Each point is reached from the start by the listed moves, each made once or not at all, plus a little noise. Say if it took an odd or an even number of moves. Then give how often each move was made.

Moves:
(1): [ 0.21 -0.29  0.28]
(2): [-0.02  0.37  0.50]
Start: [ 0.47  0.11 -0.50]
Points:
[ 0.45  0.12 -0.49] -> even (0, 0)
[0.47 0.49 0.04] -> odd (0, 1)
[ 0.65 -0.23 -0.17] -> odd (1, 0)

Moves:
(1): [ 0.46 -0.02  0.12  0.03  0.26  0.20  0.18 -0.06  0.37 -0.06 -0.24  0.45]
(2): [ 0.04  0.44 -0.21  0.33 -0.31 -0.25 -0.02 -0.36  0.10  0.10 -0.24 -0.14]
(3): [-0.14  0.07  0.34 -0.05 -0.13 -0.09  0.19  0.07  0.00 -0.03 -0.06 -0.05]
(4): [ 0.06  0.02  0.13  0.28 -0.10 -0.16  0.06  0.06  0.19  0.15  0.22 -0.05]
(5): [-0.41  0.31 -0.07  0.25  0.60 -0.10  0.18 -0.04 -0.13 -0.13 -0.08 -0.10]
(6): [-0.14  0.09  0.26  0.13  0.13  0.43  0.13 -0.37 -0.03  0.36  0.01 -0.30]
(7): [ 0.05 -0.18 -0.20  0.02 -0.04 -0.07  0.36 -0.07 -0.12  0.06  0.13  0.11]
(8): [-0.07  0.37 -0.24  0.07 -0.05  0.25  0.06  0.57  0.17  0.05  0.20  0.02]
(9): [-0.34 -0.34  0.02  0.09 -0.20  0.26 -0.07  0.02  0.23  0.24 -0.17  0.27]
(10): [ 0.11 -0.18  0.09 -0.27  0.34 -0.47  0.12 -0.02  0.27  0.43 -0.35 -0.32]
(11): [-0.15  0.36  0.15 -0.38 -0.04 -0.06 -0.12 -0.13  0.36  0.21  0.34  0.02]
Start: [ 0.13 -0.04  0.13 -0.08  0.10  0.04 -0.08  0.00  0.03 -0.13 -0.14  0.06]
Points:
[-0.43  0.52  0.77 -0.25  0.77 -0.86  0.36 -0.03  0.72  0.50 -0.11 -0.37] -> odd (0, 0, 1, 1, 1, 0, 0, 0, 0, 1, 1)
[-0.62  1.24  0.71  0.45  0.26 -0.22  0.33 -0.77  0.48  0.55  0.06 -0.60] -> even (0, 1, 1, 1, 1, 1, 0, 0, 0, 0, 1)
[-0.37  0.15  0.80 -0.44  0.95 -0.23  0.42 -0.18  1.15  0.53 -0.71  0.31] -> even (1, 0, 1, 0, 1, 0, 0, 0, 1, 1, 1)
[ 0.05  0.54 -0.10 -0.10 -0.30 -0.34  0.13 -0.55  0.31  0.25  0.11  0.03] -> odd (0, 1, 0, 0, 0, 0, 1, 0, 0, 0, 1)
[ 0.37  0.57  0.57 -0.71  0.47 -0.13  0.42  0.42  1.18  0.48 -0.23  0.18] -> odd (1, 0, 1, 0, 0, 0, 0, 1, 0, 1, 1)
[ 0.25  1.10  0.62 -0.20  0.37  0.03  0.51 -0.33  1.27  0.94 -0.46 -0.24] -> odd (1, 1, 1, 0, 0, 1, 0, 1, 0, 1, 1)
[-0.65  0.76  0.27  0.11 -0.53  0.52  0.44 -0.24  0.73  0.86  0.06 -0.06] -> odd (0, 1, 1, 0, 0, 1, 1, 1, 1, 0, 1)

Moves:
(1): [ 0.21 -0.20 -0.12  0.09  0.09  0.07 -0.13 -0.07 -0.25 -0.25 -0.18 -0.15
  0.14 -0.19  0.06 -0.02  0.13 -0.04  0.25 -0.02  0.00 -0.09  0.03  0.01]
(2): [ 0.33  0.45  0.31  0.19 -0.01  0.33  0.11  0.08 -0.06  0.00 -0.12 -0.35
 -0.11  0.11 -0.04  0.15 -0.20  0.13 -0.01 -0.08 -0.10  0.02 -0.16 -0.02]
(3): [ 0.08 -0.07  0.49 -0.03  0.21 -0.34  0.14  0.08 -0.12 -0.03 -0.20 -0.04
  0.02 -0.06 -0.11  0.01 -0.20  0.29 -0.08 -0.18 -0.13  0.02  0.25  0.03]
(4): [ 0.11  0.04  0.07  0.37  0.02 -0.29 -0.04  0.10 -0.10 -0.07 -0.09  0.08
 -0.07 -0.27 -0.04 -0.01  0.02  0.04  0.06  0.19  0.09  0.04 -0.21  0.10]
(5): [ 0.01  0.02  0.11 -0.05  0.28  0.12 -0.05 -0.11  0.08  0.00 -0.06  0.11
 -0.15 -0.17  0.02 -0.19  0.16  0.10  0.11  0.00  0.21 -0.06 -0.12  0.13]
(6): [-0.10 -0.11  0.13 -0.04 -0.12  0.43  0.20 -0.02  0.01 -0.11 -0.27  0.13
  0.29 -0.10  0.19 -0.20 -0.05 -0.20  0.01  0.12 -0.17 -0.09  0.10 -0.30]
(7): [ 0.05  0.05 -0.14 -0.21 -0.07 -0.24  0.38  0.10  0.04  0.00  0.06  0.39
 -0.21 -0.06  0.10 -0.09  0.04  0.26  0.17 -0.05  0.22  0.10  0.13 -0.14]
(8): [ 0.10  0.02 -0.01 -0.05  0.08 -0.06 -0.04  0.09 -0.15 -0.01 -0.07 -0.10
 -0.15  0.27 -0.16 -0.05 -0.03 -0.10  0.24  0.11 -0.16  0.41  0.13  0.21]
(9): [-0.07  0.16  0.00  0.09  0.08 -0.04 -0.08  0.01  0.39  0.00 -0.12 -0.10
 -0.02  0.01 -0.01  0.12 -0.04 -0.05  0.04  0.07 -0.08  0.13  0.08 -0.18]
(10): [ 0.15 -0.03 -0.14  0.04  0.07  0.04 -0.10  0.01 -0.14  0.63 -0.16 -0.40
  0.13  0.15 -0.18  0.16  0.16 -0.03 -0.08  0.32  0.04 -0.11  0.09  0.11]
(11): [ 0.19 -0.03  0.10  0.00 -0.02 -0.03  0.07  0.01  0.07  0.08  0.49 -0.03
  0.11  0.15 -0.09  0.15  0.10 -0.15  0.06  0.07  0.13  0.28  0.11  0.28]
(12): [ 0.46  0.10  0.06 -0.33 -0.11 -0.04 -0.29  0.12 -0.21 -0.10 -0.32  0.55
  0.00  0.09  0.13  0.17  0.20 -0.19  0.10  0.30  0.08  0.00  0.21 -0.03]
(13): [-0.04 -0.10 -0.12  0.10 -0.19 -0.05 -0.11  0.36  0.08  0.00 -0.13  0.05
  0.48  0.03  0.01 -0.17  0.35  0.20 -0.15 -0.04  0.26 -0.15 -0.15  0.19]
(14): [-0.07 -0.18  0.12  0.11 -0.10  0.13  0.06 -0.18  0.05 -0.16  0.03  0.09
 -0.13  0.18 -0.15  0.06  0.10 -0.01 -0.21 -0.03  0.15  0.04  0.06 -0.19]
(15): [-0.31  0.08  0.09  0.18  0.20  0.14 -0.23 -0.04 -0.21  0.32  0.11  0.13
 -0.20 -0.06  0.22  0.22  0.17  0.06  0.04 -0.08  0.00  0.30  0.40 -0.03]
(16): [-0.05 -0.02 -0.07 -0.09  0.19  0.00  0.23  0.20  0.01  0.00  0.06  0.11
  0.12  0.08  0.02  0.42 -0.21  0.03 -0.04  0.13  0.19 -0.10 -0.20  0.13]
(17): [-0.06 -0.11  0.02  0.05 -0.13 -0.07  0.03  0.12 -0.12  0.03 -0.09 -0.03
 -0.09 -0.22  0.10  0.22  0.38 -0.11  0.00  0.12 -0.08 -0.04 -0.08  0.10]
(18): [ 0.05 -0.18 -0.01 -0.02 -0.02  0.10  0.01  0.12  0.20 -0.02 -0.08  0.18
 -0.01 -0.11  0.13  0.05 -0.16  0.40  0.05  0.10 -0.13 -0.14  0.01  0.11]
(19): [-0.06  0.16  0.04 -0.01  0.08  0.00 -0.03 -0.04 -0.12  0.06  0.08  0.07
  0.00  0.15 -0.02 -0.07 -0.01  0.13  0.28  0.06 -0.15 -0.12  0.05 -0.10]
(20): [-0.07 -0.05 -0.17 -0.03 -0.05 -0.23  0.02 -0.30 -0.18 -0.18 -0.15 -0.03
  0.08  0.15  0.32  0.04  0.23 -0.05 -0.22  0.22 -0.09  0.15  0.08  0.12]
(21): [-0.29  0.13  0.08 -0.04 -0.19  0.11 -0.17  0.10  0.10  0.03  0.01 -0.26
  0.12 -0.01  0.06  0.06 -0.13  0.03  0.22  0.10  0.21  0.13  0.12  0.08]
(22): [ 0.18  0.11  0.16 -0.19  0.00  0.02  0.15 -0.11 -0.37  0.13 -0.17 -0.04
  0.24 -0.16 -0.31  0.09 -0.11  0.15  0.01  0.00 -0.26  0.39 -0.34 -0.14]
(23): [-0.03  0.21 -0.02  0.02  0.12  0.00 -0.15 -0.01  0.04 -0.12 -0.09  0.12
  0.07 -0.18 -0.26  0.07  0.09  0.09 -0.14  0.01 -0.01 -0.07  0.37  0.40]
(24): [ 0.16  0.00 -0.04 -0.02 -0.15 -0.08  0.13 -0.18  0.07  0.11 -0.21  0.07
  0.03  0.18  0.02  0.10 -0.15  0.00  0.14 -0.08 -0.02  0.03 -0.10  0.07]
Start: [ 0.05  0.06 -0.23  0.16  0.06 -0.16 -0.40  0.15 -0.29  0.47  0.41 -0.03
 -0.27 -0.07 -0.26  0.31  0.15  0.04  0.04  0.12 -0.16 -0.04  0.54  0.11]
Points:
[ 1.29  0.71  0.65 -0.12  0.75  0.05 -0.83  0.98 -0.72  0.79 -0.67 -0.33
  0.73  0.09 -1.02  1.26  0.26  1.02  0.88  1.10 -0.05  0.53  1.03  1.34] -> even (1, 1, 1, 0, 1, 0, 0, 1, 1, 1, 1, 1, 1, 0, 0, 1, 0, 1, 1, 0, 1, 1, 1, 0)
[-0.02 -0.24  0.28  0.55  0.71 -0.24 -0.05  0.88 -0.17  1.01 -0.43  0.60
 -0.17 -0.22 -0.25  0.68  0.52  1.00  0.21  0.81  0.34  0.29  1.20  0.29] -> odd (0, 0, 1, 1, 1, 1, 1, 1, 1, 1, 0, 0, 1, 1, 1, 1, 0, 1, 0, 0, 0, 0, 0, 0)
[ 1.50 -0.16 -0.37 -0.34 -0.25 -0.31 -0.45  0.39 -0.80  0.77 -0.42  0.67
  0.44  0.25 -0.98  0.81  0.82  0.60  0.47  0.79  0.13  0.61  1.13  1.00] -> even (1, 0, 0, 0, 0, 0, 1, 1, 0, 1, 1, 1, 1, 1, 0, 0, 0, 1, 0, 0, 0, 1, 1, 1)
[ 0.13  0.18  0.35  0.08  0.54  0.00 -0.80 -0.06 -1.00  0.71 -1.17  0.25
  0.04  0.22 -0.05  1.46  0.96 -0.04  0.69  1.28 -0.18  0.49  2.07  0.67] -> odd (1, 0, 1, 0, 1, 1, 0, 1, 1, 1, 0, 1, 0, 1, 1, 1, 1, 0, 1, 1, 1, 0, 1, 1)
[ 0.69  0.87  0.24 -0.24  0.46  0.29 -0.02  0.19 -1.07  1.33 -0.22  0.46
 -0.08  0.05  0.22  1.49  0.98  0.05  0.46  1.30 -0.23  0.80  0.93  0.08] -> even (0, 1, 0, 0, 1, 1, 1, 0, 1, 1, 1, 1, 0, 0, 1, 1, 1, 0, 1, 1, 0, 1, 0, 0)
[ 0.16  0.44 -0.16 -0.22 -0.10 -0.28 -0.78  0.41 -0.49  0.10 -0.52  0.38
  0.52  0.39 -0.56  1.14  0.59  0.15 -0.16  0.97  0.10  0.89  0.93  0.69] -> even (0, 0, 0, 0, 0, 0, 0, 1, 1, 0, 0, 1, 1, 1, 0, 1, 0, 0, 0, 1, 1, 1, 1, 0)
[ 0.74  0.57 -0.23  0.75  0.34 -0.30 -0.54  0.32 -0.21  1.01 -0.70 -0.40
 -0.02  0.40 -0.20  0.47  0.46  0.80  0.49  0.99 -0.29  0.11  0.21  0.84] -> odd (0, 1, 0, 1, 1, 0, 0, 1, 1, 1, 0, 0, 1, 0, 0, 0, 0, 1, 1, 1, 0, 0, 0, 1)
[ 0.64  0.88  0.59 -0.03  0.43  0.48 -0.31 -0.18 -1.03  0.58 -0.50  0.67
 -0.18  0.44 -0.30  1.59  0.76 -0.17  0.40  1.06 -0.55  1.24  1.15  0.57] -> even (0, 1, 0, 0, 1, 1, 0, 1, 1, 0, 1, 1, 0, 1, 1, 1, 1, 0, 1, 1, 0, 1, 1, 1)
[ 0.69  0.07  0.31  0.14  0.25 -0.71 -0.20 -0.22 -0.73 -0.29 -1.18  1.17
 -0.25 -0.63  0.09  0.50  1.07  0.32  0.54  0.86 -0.19  0.01  1.44  0.16] -> even (1, 0, 1, 1, 1, 1, 1, 0, 1, 0, 0, 1, 0, 1, 0, 0, 1, 0, 1, 1, 0, 0, 1, 1)

Moves:
(1): [-0.41 -0.31 -0.16  0.09 -0.04  0.24 -0.11  0.31  0.37 -0.20  0.03  0.22
  0.26 -0.33  0.24  0.17  0.35  0.50 -0.29 -0.12 -0.19  0.26 -0.03 -0.20
 -0.46]
(2): [-0.16 -0.06 -0.19 -0.25  0.06  0.03 -0.08  0.02  0.24  0.01  0.01  0.26
 -0.01  0.07 -0.01 -0.02 -0.01 -0.31 -0.14  0.06  0.06 -0.14 -0.05  0.26
  0.31]
(3): [ 0.28 -0.04 -0.26 -0.44 -0.07 -0.06  0.05 -0.18 -0.07 -0.02  0.21  0.45
 -0.05 -0.13 -0.06  0.05 -0.03 -0.20 -0.28  0.25 -0.18 -0.03  0.21  0.25
  0.04]
(4): [-0.04 -0.24 -0.36  0.15  0.27 -0.16  0.17 -0.14  0.08 -0.11 -0.16  0.00
  0.08 -0.22  0.15  0.32  0.03  0.20 -0.08  0.13  0.23  0.05  0.23 -0.15
  0.06]
(5): [ 0.12 -0.22 -0.15 -0.20 -0.12  0.23 -0.10  0.06  0.03 -0.03 -0.02  0.21
  0.14 -0.06  0.05  0.06  0.08 -0.08  0.02 -0.19 -0.03 -0.12 -0.16  0.00
 -0.18]
(6): [ 0.21 -0.13 -0.02  0.22 -0.22 -0.21  0.10 -0.17  0.13  0.07 -0.06  0.05
 -0.09 -0.07  0.23  0.28  0.36 -0.64 -0.04  0.08  0.03  0.16  0.01  0.18
  0.33]
(7): [-0.25 -0.07 -0.04  0.15 -0.39  0.29 -0.14 -0.12 -0.02  0.09 -0.07 -0.11
  0.09 -0.29  0.06  0.20 -0.07 -0.23  0.06  0.00  0.03  0.09 -0.40 -0.09
 -0.27]
(8): [-0.21 -0.08 -0.34  0.24 -0.04  0.04  0.03  0.18  0.15  0.25 -0.16  0.29
  0.09 -0.23  0.29  0.25 -0.05  0.10  0.11  0.06  0.13  0.21 -0.30  0.37
  0.08]
(9): [-0.16 -0.04 -0.01  0.08 -0.05  0.02  0.03  0.01  0.10 -0.08 -0.02  0.10
  0.02 -0.23  0.09 -0.01  0.16 -0.03  0.05  0.00  0.03  0.00 -0.01 -0.17
  0.28]
(10): [ 0.01  0.17  0.17  0.17  0.13 -0.11 -0.22  0.17 -0.04 -0.40 -0.04 -0.01
 -0.30 -0.16 -0.17 -0.08  0.08 -0.30  0.26 -0.10 -0.27 -0.29  0.13 -0.09
 -0.14]
(11): [-0.04  0.08  0.19 -0.14  0.07 -0.03  0.09  0.18 -0.14 -0.10  0.16  0.02
 -0.16  0.10  0.15  0.04 -0.18 -0.17  0.11 -0.03  0.05 -0.27 -0.04  0.14
  0.00]
(12): [-0.35 -0.16  0.14 -0.05 -0.20 -0.29  0.26 -0.35  0.52  0.20  0.25 -0.06
  0.44  0.02  0.01  0.19  0.08  0.67  0.19 -0.20  0.08  0.40 -0.30  0.22
  0.10]
(13): [-0.20 -0.15 -0.14  0.20 -0.03  0.05  0.35  0.10 -0.27 -0.04  0.04  0.11
  0.11  0.24 -0.07  0.18 -0.24  0.22 -0.02 -0.29  0.04 -0.23  0.01  0.18
 -0.31]
(14): [-0.17 -0.22  0.35  0.12 -0.29  0.45 -0.27 -0.02  0.06  0.32 -0.07  0.12
  0.29 -0.19  0.21 -0.45  0.05  0.02  0.23  0.38  0.16  0.14 -0.42 -0.10
 -0.26]
(15): [ 0.10  0.29 -0.43 -0.06 -0.01  0.13  0.08  0.39  0.22 -0.06  0.30 -0.19
  0.10  0.11 -0.23 -0.16  0.07 -0.25  0.06 -0.02 -0.02  0.12 -0.20  0.36
 -0.29]
(16): [ 0.12  0.24  0.09  0.20  0.55  0.23  0.10  0.09  0.40 -0.26  0.03 -0.15
 -0.09 -0.40 -0.04  0.26  0.18  0.07 -0.10  0.31 -0.22  0.00  0.18  0.02
  0.10]
(17): [-0.06  0.04 -0.17 -0.20 -0.41  0.18 -0.06 -0.08  0.01 -0.22 -0.10  0.18
  0.11  0.28  0.17 -0.29 -0.30 -0.09  0.08 -0.19 -0.32 -0.25 -0.05  0.17
 -0.27]
(18): [-0.21 -0.30  0.11 -0.01 -0.24 -0.16  0.10 -0.30  0.05  0.20 -0.45  0.02
 -0.06 -0.26  0.28 -0.31 -0.11 -0.13 -0.04 -0.15  0.20 -0.19 -0.53 -0.34
  0.08]
(19): [ 0.01  0.30 -0.15  0.33  0.26 -0.08  0.12 -0.04 -0.03  0.13  0.35  0.10
 -0.15  0.27 -0.05  0.53 -0.16  0.35  0.09 -0.03  0.06 -0.20  0.16  0.05
 -0.17]
(20): [ 0.01 -0.03 -0.01 -0.06 -0.02 -0.21 -0.10  0.05 -0.13 -0.01 -0.04  0.25
  0.21 -0.13  0.16  0.32  0.03 -0.12 -0.11  0.00 -0.22 -0.41  0.07  0.01
  0.07]
(21): [ 0.19  0.12 -0.09 -0.30  0.37  0.07  0.42 -0.61 -0.20 -0.07 -0.02 -0.09
 -0.06  0.09 -0.04 -0.14  0.01 -0.51 -0.19  0.35  0.02  0.25 -0.13 -0.25
  0.05]
(22): [ 0.33 -0.03  0.08 -0.06 -0.24 -0.25 -0.27 -0.57 -0.19 -0.05  0.23 -0.24
 -0.11  0.34 -0.12  0.08  0.18  0.39 -0.12  0.15 -0.09 -0.06 -0.05  0.23
  0.14]
(23): [ 0.06 -0.07  0.02  0.10  0.53 -0.07  0.26  0.09 -0.13  0.03  0.21 -0.04
 -0.03  0.23  0.02 -0.41 -0.58 -0.18 -0.01  0.07 -0.22  0.14 -0.01 -0.13
  0.36]
(24): [ 0.10 -0.30 -0.23 -0.30 -0.11 -0.23  0.06  0.00  0.00  0.10 -0.11 -0.03
 -0.22  0.29 -0.13 -0.09  0.02 -0.02  0.02 -0.02 -0.29 -0.13  0.25  0.01
  0.26]
Start: [-0.08  0.29  0.19 -0.07  0.00  0.07  0.04  0.16 -0.35  0.28  0.05 -0.64
  0.47 -0.03 -0.14  0.17 -0.70 -0.20  0.02  0.05  0.03  0.02  0.15  0.13
 -0.10]
Points:
[-0.14  0.24 -1.17  0.52  0.84  0.26  0.86  0.32  0.42  0.37  0.51 -0.34
  0.58 -0.50  0.37  1.39 -0.51 -1.16 -0.38  0.75 -0.84  0.51 -0.23  0.47
  0.02] -> odd (1, 0, 0, 0, 0, 1, 1, 1, 0, 0, 0, 0, 0, 0, 1, 1, 0, 0, 1, 1, 1, 0, 1, 1)
[-0.26 -0.11 -0.18 -0.09 -0.14  0.20 -0.20 -0.84  0.60  0.24  0.49  0.05
  1.35 -0.06  0.41  1.16 -0.55  0.92  0.07  0.44 -0.27 -0.58 -0.23  0.83
 -0.18] -> even (0, 1, 0, 1, 1, 0, 0, 0, 0, 0, 0, 1, 0, 1, 0, 1, 1, 0, 1, 1, 0, 1, 0, 0)
[-0.50 -0.25 -1.05 -0.58 -0.29  0.66  0.78 -0.13  0.28 -0.09  0.23  0.35
  1.24 -0.71  0.40  0.83 -0.92 -0.87  0.40  0.47 -0.79 -0.43 -0.75  1.19
 -1.07] -> even (0, 0, 1, 1, 1, 0, 1, 1, 0, 1, 1, 1, 1, 1, 1, 1, 1, 0, 0, 1, 1, 0, 0, 1)
[-1.31 -0.30  0.60  0.21 -0.27  0.01  0.31 -0.34  0.16  1.09  0.37  0.05
  1.12 -0.45  0.76  0.25 -1.52 -0.33  0.45  0.15  0.24 -0.44 -1.39 -0.05
  0.41] -> even (0, 1, 0, 0, 0, 0, 1, 0, 1, 0, 1, 1, 0, 1, 0, 0, 0, 1, 1, 1, 0, 0, 1, 0)
[ 0.15 -0.30 -0.89 -0.50  0.40  0.64  0.52 -0.53  0.15  0.01  0.22 -0.53
  0.74  0.01 -0.26  0.19 -0.17 -0.44 -0.22  0.89 -0.10 -0.12 -0.15  0.54
  0.08] -> odd (0, 1, 0, 1, 1, 0, 0, 0, 1, 0, 0, 0, 1, 1, 1, 1, 0, 0, 0, 0, 1, 1, 0, 1)
[-1.39 -0.15 -0.18  0.16 -0.25 -0.21  0.60 -0.74  0.20 -0.28 -0.04 -0.01
  0.97 -0.86  0.89  1.11 -0.78 -0.07  0.16 -0.30 -0.28 -0.58 -0.71 -0.57
 -0.75] -> even (1, 0, 0, 1, 0, 0, 1, 0, 1, 1, 1, 1, 0, 0, 0, 0, 1, 1, 1, 1, 1, 0, 0, 0)
[ 0.08 -0.42 -1.35 -0.38 -1.10 -0.23 -0.17  0.11 -0.20  0.09  0.33  0.52
  0.43 -0.28 -0.07  1.22 -0.13 -1.66 -0.11  0.00 -0.79 -0.80 -0.33  1.60
  0.21] -> odd (0, 1, 1, 0, 1, 1, 1, 1, 1, 1, 0, 0, 1, 0, 1, 0, 0, 0, 0, 1, 0, 1, 0, 1)
[-0.63  0.01  0.25  0.25  0.36  0.47 -0.04  0.72  0.28  0.15  0.37 -0.01
  0.63 -0.68  0.50  0.91 -0.27  0.42  0.03  0.53 -0.59 -0.59  0.34 -0.11
 -0.25] -> even (1, 0, 0, 0, 0, 0, 0, 0, 1, 0, 1, 0, 0, 1, 0, 1, 0, 0, 1, 1, 0, 0, 0, 1)
[ 0.01 -0.13 -0.16 -0.50 -0.01  0.03  0.97 -0.84  0.74  0.14  0.21 -0.31
  0.54 -0.44  0.17 -1.00 -0.69 -1.81  0.25  0.84 -0.95  0.34 -0.69  0.29
  0.57] -> odd (0, 0, 1, 0, 0, 1, 0, 0, 1, 1, 0, 1, 0, 1, 1, 1, 1, 1, 0, 0, 1, 0, 1, 1)
[-1.05  0.08 -0.91  0.21 -0.23  0.91  0.43  0.06 -0.33  0.31  0.90  0.34
  1.21  0.27  0.74  0.46 -1.45 -0.49 -0.03  0.43 -0.42 -0.31 -1.28  0.98
 -0.81] -> odd (1, 1, 0, 0, 0, 0, 1, 1, 1, 0, 1, 0, 1, 1, 1, 0, 1, 0, 1, 1, 1, 1, 1, 0)
